Each row of a before or after table is a point. The points were changed in one or more steps. Then noise was added and the rows were shuffled. The steps act on how far a point lies along the listed directions, d1 being the first. Write out the steps. A step turns or swaps two directions, mirrors them in a line or flattens them onto one, adds a multiple of one to another, or multiplies one. Angles are multiples of 10 degrees, from the lower direction toward the higher: turns from -170 to 170, lines from 10 to 170 but not 90. Use the fewest steps. Two steps may share a direction if one is a turn and the other turns, adds or multiplies; they go together, in the order done. Otherwise the lowest direction goes first.

Directions:
(1): [ 0.39 -2.13  0.82]
(2): [-2.22 -0.53 -0.33]
(3): [-0.49  0.73  2.14]
Before (14 x 3):
[[ 0.23  0.17 -0.85]
 [ 0.42  0.03 -0.25]
 [ 0.75  0.31 -0.51]
 [ 0.50 -0.40  0.41]
 [-0.21 -0.56  0.75]
 [ 0.31  0.31 -0.52]
 [ 0.38 -0.05 -0.83]
 [ 0.31 -0.45  0.41]
 [-0.02 -0.06  0.61]
 [ 0.40  0.46  0.13]
 [ 0.05 -0.16  0.64]
 [ 0.32  0.61 -0.13]
 [ 0.32  0.06 -0.43]
 [ 0.09 -0.21  0.72]]
After (14 x 3):
[[ 0.01  0.19  0.68]
 [ 0.18 -0.05  0.09]
 [ 0.12  0.21  0.77]
 [ 0.43 -0.34 -0.98]
 [ 0.57 -0.03  0.38]
 [ 0.26 -0.20 -0.52]
 [-0.16  0.27  0.68]
 [ 0.06  0.21  0.64]
 [ 0.31 -0.19 -0.50]
 [ 0.17 -0.31 -0.91]
 [ 0.41 -0.19 -0.29]
 [ 0.40  0.01  0.34]
 [ 0.33  0.04  0.32]
 [ 0.68 -0.29 -0.55]]
Steps: flatten d1 and d2 onto the line at 110 degrees; multiply d3 by 1.3

Directions:
(1): [ 0.84  2.55  1.73 -0.09 -0.70 -0.05]
(2): [-0.34  0.97 -1.81  1.86 -1.62  0.49]
(3): [-1.25  1.59 -1.54 -1.91  0.77  0.06]
(4): [-1.67 -0.27  1.11 -0.10 -0.39  2.54]
(5): [-2.06  0.48  0.79  1.51  1.14 -1.42]
(6): [ 1.14  0.64 -0.43  1.13  2.35  1.41]
Before (10 x 6):
[[ 0.68  0.50  0.32  0.28  0.00  0.23]
 [-0.06 -0.07 -0.83  0.48 -0.26 -0.22]
 [ 0.71  0.90 -0.20  0.18 -0.64  0.27]
 [-0.05 -0.22 -0.64  0.24 -0.16 -0.44]
 [-0.06 -0.57  0.62 -0.26 -0.56  0.01]
 [-0.41 -0.32  0.17 -0.61 -0.10 -0.14]
 [ 0.04  0.74  0.02  0.41 -0.28  0.06]
 [-0.70 -0.91  0.07 -0.23 -0.18  0.34]
 [ 0.49  0.83  0.00  0.33 -0.51  0.17]
 [-0.28  0.02 -0.42  0.55 -0.38 -0.46]]
After (10 x 6):
[[-0.17 -0.18 -0.76  0.41 -0.42 -0.38]
 [ 0.67  0.85 -0.04  0.45 -0.22  0.44]
 [-0.40  0.02 -0.37  0.57 -0.39 -0.54]
 [ 0.96  0.97 -0.29  0.22 -0.32  0.51]
 [ 0.12  0.82 -0.04  0.53 -0.04  0.20]
 [-0.41 -0.30  0.19 -0.61 -0.17 -0.15]
 [-0.82 -1.02  0.12 -0.40 -0.52  0.17]
 [-0.01 -0.56  0.60 -0.28 -0.58  0.05]
 [ 0.82  0.52  0.26  0.40  0.21  0.38]
 [-0.13 -0.25 -0.55  0.19 -0.33 -0.53]]
Steps: add 0.5 times d1 to d6; multiply d5 by 1.3

Directions:
(1): [ 1.49 -0.71  0.73 -1.19  2.33 -1.98 -0.46  0.08 -1.33]
(2): [ 0.71 -0.64  0.00 -0.99 -0.17  1.23 -3.22 -1.17  0.93]
(3): [ 0.59  1.24 -2.11  2.17  0.01 -0.71 -1.39 -0.32 -1.56]
(4): [-1.21 -3.21 -1.71  0.38 -0.09 -0.87 -0.18  0.53  0.29]
Before (10 x 9):
[[-0.65 -0.34  0.26 -0.25 -0.42  0.67  0.71  0.19  0.81]
 [-0.68 -1.04 -0.77  0.39 -0.53 -0.14  0.05  0.48  0.37]
 [ 0.20 -0.19  1.03 -0.45  0.44 -0.22  0.99  0.30  0.15]
 [ 0.24  0.28  0.47 -0.41  0.35  0.21 -0.10 -0.26  0.16]
 [ 0.00 -0.06  0.32 -0.26 -0.17  0.47 -0.12  0.08  0.49]
 [ 0.04  0.40  0.24  0.02  0.30 -0.39  0.52  0.35 -0.42]
 [-0.30 -0.72 -0.08  0.04 -0.12 -0.09 -0.12  0.21  0.13]
 [-0.12  0.20  0.43  0.05 -0.37  0.00  0.27  0.30  0.18]
 [ 0.39 -0.57  0.62 -0.76  0.61 -0.68  0.20  0.13 -0.14]
 [-0.49  1.15  0.54  0.02 -0.93  0.98  0.24 -0.04  0.37]]
After (10 x 9):
[[ 0.58  1.28  0.84 -0.27  0.00  0.25  0.05  0.04  0.03]
 [ 0.24  0.47  0.44 -0.14  0.68 -0.48  0.96  0.35 -0.47]
 [-0.46 -0.54  0.21 -0.36 -0.18  0.17  0.18  0.28  0.42]
 [ 0.16  0.08 -0.13  0.34  0.27 -0.41  0.24  0.33 -0.36]
 [-0.66  0.06 -0.26  0.53 -0.87  0.22  0.78  0.23  0.35]
 [ 0.16 -0.66  0.15 -0.48  0.94 -1.19 -0.03  0.35 -0.78]
 [ 0.03 -0.21  0.36 -0.11  0.02 -0.44  0.20  0.38 -0.05]
 [-0.51 -0.56  0.22  0.30 -0.20 -0.05  1.28  0.51  0.31]
 [ 0.12  0.68  0.37  0.13 -0.15  0.13  0.13  0.09 -0.15]
 [-0.28 -0.35 -0.50  0.39  0.11 -0.22  0.19  0.06 -0.04]]
Steps: turn d1 and d4 by 160 degrees; swap d2 and d3

Directions:
(1): [-0.65 -0.30  1.87 -0.13 -0.04  1.36  0.08  2.80 -1.45  1.19 -1.52]
(2): [ 0.83  0.63 -1.02  0.71 -0.19 -0.19  1.74 -1.80 -1.90  1.71 -2.02]
(3): [-3.04 -0.40 -0.06 -0.49  2.46  0.20  0.92 -0.91 -1.06  0.20  0.99]
(4): [ 1.10 -1.33 -0.64  2.38  1.38  1.44 -1.21 -0.08 -1.53 -1.66 -0.01]
Before (12 x 11):
[[-0.06 -0.15 -0.08 -0.33  0.03 -0.15  0.40  0.24 -0.09  0.14 -0.04]
 [ 0.63  0.14  0.15  0.50 -0.48  0.03 -0.24 -0.09 -0.42  0.37 -0.53]
 [ 0.15 -0.15  0.39  0.07 -0.43 -0.07 -0.65  0.83  0.36 -0.45 -0.22]
 [-0.47  0.32 -0.54 -0.24  0.21 -0.76  0.11 -1.20  0.94 -0.47  0.72]
 [ 1.16 -0.11 -0.12  0.55 -0.24  0.29 -0.26 -0.09  0.27 -0.39 -0.13]
 [ 0.13 -0.02  0.09 -0.46 -0.18  0.15  0.45  0.08 -0.38  0.91 -0.93]
 [-0.15 -0.21 -0.38 -0.07  0.27 -0.63 -0.38 -0.95  0.82 -0.93  1.06]
 [-0.18  0.08 -0.31 -0.35  0.14 -0.42 -0.28 -0.91  0.86 -0.70  1.21]
 [-0.60  0.00 -0.04 -0.21  0.63  0.05 -0.20  0.26  0.48 -0.48  0.41]
 [-0.19 -0.11 -0.07 -0.08 -0.27 -0.13  0.13  0.21  0.23 -0.03 -0.06]
 [-0.04 -0.22  0.38 -0.05  0.09 -0.01 -0.30  0.42 -0.22 -0.03  0.05]
 [-0.37 -0.21 -0.44  0.31  0.68 -0.26 -0.27 -0.86  0.08 -0.19  0.52]]
After (12 x 11):
[[ 0.97  0.41 -0.58  0.01 -0.64 -0.54 -0.04 -1.16  0.63 -0.27  0.30]
 [-0.12 -0.10 -0.09 -0.06 -0.32 -0.11  0.17  0.18  0.23  0.00 -0.10]
 [-0.86 -0.27  0.35 -0.80  0.47  0.26  0.24  0.32 -0.16  0.52 -0.12]
 [ 0.40 -0.01 -0.64  0.56  0.15 -0.34 -0.10 -1.02 -0.08  0.14 -0.08]
 [ 0.30 -0.15  0.29  0.05 -0.13 -0.05 -0.23  0.38 -0.29  0.10 -0.21]
 [ 0.97  0.09 -0.66  0.28 -0.51 -0.73 -0.14 -1.18  0.56 -0.51  0.17]
 [ 0.22 -0.12  0.38  0.09 -0.49 -0.08 -0.60  0.83  0.36 -0.43 -0.27]
 [ 0.15 -0.36  0.11  0.24  0.44  0.42 -0.47  0.15  0.52 -0.80  0.66]
 [-0.05 -0.11 -0.07 -0.32 -0.02 -0.14  0.40  0.23 -0.10  0.14 -0.07]
 [ 0.78  0.36 -0.36  0.21 -0.33 -0.08  0.10 -0.06  0.19  0.07 -0.67]
 [-0.71 -0.23  0.48  0.08  0.44  0.18 -0.54  0.20 -0.11 -0.16  0.50]
 [ 0.32  0.53 -0.75  0.00 -0.36 -0.86  0.27 -1.39  0.77 -0.15  0.12]]
Steps: swap d2 and d3

Directions:
(1): [ 0.24  1.81 -1.02  1.36 -0.25 -0.70  0.35  0.47  0.01 -3.51 -0.22 -1.17
  1.13 -1.66]
(2): [ 1.55 -1.61  0.27  1.13  0.29  1.78  1.32 -2.47  0.68 -0.44 -1.29 -1.33
  1.49  1.08]
(3): [-0.34  3.47  1.57  0.92 -0.28  1.69 -1.30 -1.28  1.19  1.14 -0.02 -0.51
 -0.44 -0.12]
(4): [ 1.64  0.56  0.41 -1.90  1.00  0.33  0.67  0.97  0.91  1.19 -1.76  0.88
  1.73 -2.55]
(5): [ 1.17  0.09 -1.58  0.98 -0.69  3.42  0.46  1.20 -1.56  0.05  0.95  1.45
 -0.67 -0.59]
(6): [-0.13 -1.21  3.77  0.45  1.02  0.83  0.61  1.09  0.32 -1.53  1.40  0.25
 -0.63 -0.91]
Before (11 x 14):
[[-0.20  0.57 -0.30  0.89 -0.50  0.38 -0.36 -0.38 -0.12 -0.35  0.43 -0.26
  -0.26  0.61]
 [ 0.36  0.41  0.46  0.47  0.33  0.74  0.44 -0.11  0.20 -0.11  0.08  0.05
   0.34 -0.12]
 [-0.39  0.00  0.65 -0.41  0.06 -0.70 -0.32 -0.16  0.00  0.47 -0.13 -0.05
  -0.23  0.31]
 [-0.42  1.42  0.44  0.76 -0.38  0.85 -0.34  0.20 -0.06 -0.54  0.57 -0.16
  -0.44  0.27]
 [-0.18 -0.22  0.13  0.55 -0.54 -0.23 -0.08 -0.89  0.28 -0.59  0.12 -0.89
  -0.30  0.92]
 [-0.30 -0.07  0.65 -0.43 -0.04 -0.29  0.33  0.76  0.05 -0.81  0.26  0.24
  -0.04 -0.89]
 [ 0.17 -0.49  0.70 -0.58  0.39  0.81  0.53  0.61 -0.06  0.09  0.44  0.50
  -0.50 -0.20]
 [-0.21 -0.53  0.89  0.00  0.05  0.02  0.10 -0.44  0.21  0.54  0.11 -0.11
  -0.13  0.46]
 [ 0.30 -0.54 -0.15  0.25  0.10  0.20  0.39 -0.64 -0.05 -0.16 -0.12 -0.34
   0.49  0.52]
 [-0.43  0.23  0.44  0.76 -0.17 -0.13 -0.14 -0.93  0.32 -0.19  0.37 -0.91
   0.17  0.67]
 [ 0.63 -0.76  1.15 -0.18  0.63  0.42  0.62  0.29 -0.01 -0.16  0.27 -0.16
   0.52  0.03]]
After (11 x 14):
[[-0.34  0.91  0.64  0.88 -0.27  0.67 -0.13 -0.45  0.20 -0.69  0.29 -0.64
  -0.10  0.69]
 [-0.17 -0.16  0.67 -0.62  0.39 -0.03  0.34  0.79  0.05 -0.44  0.42  0.25
  -0.44 -0.39]
 [ 0.04 -0.26  0.59  0.30  0.35  0.33  0.34 -0.20  0.12  0.22  0.25  0.05
   0.06  0.43]
 [ 0.12 -0.47  0.12 -0.29  0.19  0.20  0.07 -0.30 -0.11  0.81  0.04  0.21
   0.10  0.58]
 [ 0.06  0.07  0.36  0.17 -0.51  0.51 -0.21 -0.69  0.30  0.45  0.15 -0.32
  -0.55  0.71]
 [-0.13  0.57  0.07  0.70 -0.35  0.32 -0.41 -0.71  0.19  0.08  0.16 -0.33
  -0.12  0.71]
 [-0.25  0.43  0.15 -0.06 -0.14 -0.31 -0.24  0.35 -0.37 -0.13  0.12  0.12
  -0.29 -0.15]
 [ 0.30 -0.80  1.17 -0.46  0.56  0.18  0.39  0.64 -0.13  0.25  0.61  0.14
   0.14  0.12]
 [-0.28  0.21  0.50  0.58 -0.19  0.52 -0.22 -0.69  0.18  0.62  0.50 -0.44
  -0.16  0.67]
 [-0.44  0.02  0.60 -0.14 -0.09 -0.04 -0.13  0.31 -0.11  0.52  0.44  0.36
  -0.55  0.05]
 [ 0.08 -0.36  0.58 -0.05  0.00  0.16  0.70  0.28  0.10 -1.14 -0.02 -0.11
   0.30 -0.72]]
Steps: turn d1 and d2 by 70 degrees; flatten d3 and d4 onto the line at 140 degrees; multiply d5 by 0

Directions:
(1): [-0.08 -0.11  1.75 -0.69  0.82  0.11  0.54  0.80 -1.53 -0.22 -0.05  1.45
  2.97 -0.16  0.94 -1.33  1.26  2.19  2.41  1.51]
(2): [-1.49 -0.67  0.31  0.00 -1.23 -0.44  0.87  0.84 -0.18 -2.53 -1.89 -0.24
 -0.92  0.21 -1.94 -0.98  0.25  1.34 -2.25  2.66]
Before (12 x 20):
[[ 0.39 -0.01 -0.03  0.27 -0.02  0.15 -0.05 -0.08 -0.09  0.09 -0.02 -0.22
  -0.10  0.36  0.08  0.00  0.11 -0.01 -0.04 -0.12]
 [ 0.25  0.36 -0.54  0.20 -0.14  0.01 -0.26 -0.16  0.66  0.54  0.36 -0.46
  -0.44 -0.11 -0.08  0.37 -0.65 -0.57 -0.35 -0.91]
 [ 0.59  0.21  0.20 -0.18  0.41  0.19 -0.07 -0.27 -0.37  0.94  0.75  0.32
   0.81 -0.19  1.18 -0.01  0.22 -0.07  1.28 -0.40]
 [-0.28  0.06  0.54 -0.47  0.30 -0.08  0.22  0.47 -0.48  0.22  0.01  0.47
   1.17 -0.15  0.50 -0.41  0.59  0.85  1.05  0.40]
 [ 0.32  0.10  0.77 -0.30  0.87  0.25  0.02  0.32 -0.21  0.73  0.61  0.59
   1.62  0.07  1.34 -0.18  0.24  0.05  1.89 -0.66]
 [-0.34  0.19  0.00 -0.19 -0.19 -0.04  0.09  0.25 -0.06 -0.75 -0.55  0.12
  -0.23  0.03 -0.55 -0.67  0.12  0.23 -0.48  0.87]
 [-0.19 -0.09 -0.34  0.19 -0.40 -0.20 -0.11  0.16  0.16 -0.45 -0.37 -0.07
  -0.59  0.06 -0.30  0.26 -0.34 -0.28 -0.69  0.46]
 [ 0.54  0.24 -0.11  0.09  0.19  0.37 -0.23 -0.28 -0.15  0.72  0.89 -0.01
   0.51  0.02  0.74  0.00  0.04 -0.54  0.93 -1.06]
 [ 0.42  0.43 -0.05  0.16  0.25  0.22 -0.23 -0.16  0.09  0.81  0.56 -0.05
   0.24  0.02  0.70  0.55 -0.10 -0.56  0.87 -0.96]
 [ 0.24  0.34 -0.46  0.23  0.45  0.28 -0.65 -0.30  0.06  1.02  0.69  0.17
   0.40 -0.05  0.74  0.44  0.08 -0.83  0.62 -0.93]
 [-0.15 -0.10 -0.47  0.19 -0.31  0.08 -0.17 -0.36  0.07 -0.16 -0.09 -0.38
  -0.55 -0.03 -0.44  0.11 -0.27 -0.40 -0.54 -0.24]
 [ 0.31  0.36 -0.13  0.21  0.33  0.35 -0.11 -0.07  0.42  0.80  0.78 -0.06
   0.59 -0.18  0.75  0.19  0.40 -0.29  0.92 -0.75]]
After (12 x 20):
[[ 0.55  0.26 -0.10  0.09  0.19  0.37 -0.25 -0.27 -0.14  0.75  0.91 -0.01
   0.51  0.02  0.74  0.01  0.06 -0.55  0.95 -1.08]
 [ 0.67  0.27  0.16 -0.18  0.49  0.19 -0.16 -0.33 -0.34  1.08  0.84  0.35
   0.87 -0.19  1.32  0.07  0.20 -0.16  1.40 -0.56]
 [-0.28 -0.09 -0.29  0.20 -0.48 -0.23 -0.06  0.22  0.16 -0.57 -0.45 -0.07
  -0.63  0.06 -0.40  0.23 -0.32 -0.22 -0.83  0.61]
 [-0.23 -0.13 -0.43  0.20 -0.40  0.05 -0.11 -0.32  0.08 -0.31 -0.19 -0.41
  -0.63  0.00 -0.53  0.05 -0.25 -0.31 -0.68 -0.06]
 [ 0.36  0.39 -0.12  0.22  0.35  0.35 -0.15 -0.10  0.44  0.85  0.82 -0.05
   0.61 -0.20  0.77  0.22  0.38 -0.31  0.92 -0.79]
 [ 0.11  0.30 -0.50  0.20 -0.23 -0.02 -0.17 -0.12  0.65  0.34  0.21 -0.49
  -0.51 -0.09 -0.24  0.26 -0.61 -0.46 -0.53 -0.69]
 [-0.12  0.14  0.48 -0.47  0.44 -0.05  0.12  0.40 -0.47  0.50  0.23  0.52
   1.27 -0.16  0.71 -0.28  0.55  0.71  1.32  0.12]
 [ 0.49  0.16  0.72 -0.31  1.00  0.32 -0.04  0.23 -0.19  1.03  0.85  0.63
   1.71  0.02  1.57 -0.06  0.21 -0.11  2.15 -0.96]
 [ 0.39 -0.02 -0.03  0.27 -0.01  0.12 -0.03 -0.07 -0.10  0.07 -0.02 -0.23
  -0.10  0.38  0.04  0.00  0.13  0.00 -0.08 -0.08]
 [ 0.40  0.41 -0.06  0.15  0.24  0.23 -0.20 -0.16  0.09  0.76  0.54 -0.06
   0.24  0.02  0.65  0.56 -0.09 -0.52  0.85 -0.95]
 [-0.31  0.20  0.03 -0.20 -0.21 -0.05  0.10  0.23 -0.06 -0.73 -0.53  0.12
  -0.24  0.04 -0.55 -0.65  0.12  0.23 -0.47  0.84]
 [ 0.23  0.34 -0.46  0.26  0.42  0.29 -0.65 -0.27  0.09  0.96  0.65  0.16
   0.41 -0.04  0.70  0.45  0.07 -0.81  0.61 -0.90]]
Steps: add -0.3 times d1 to d2
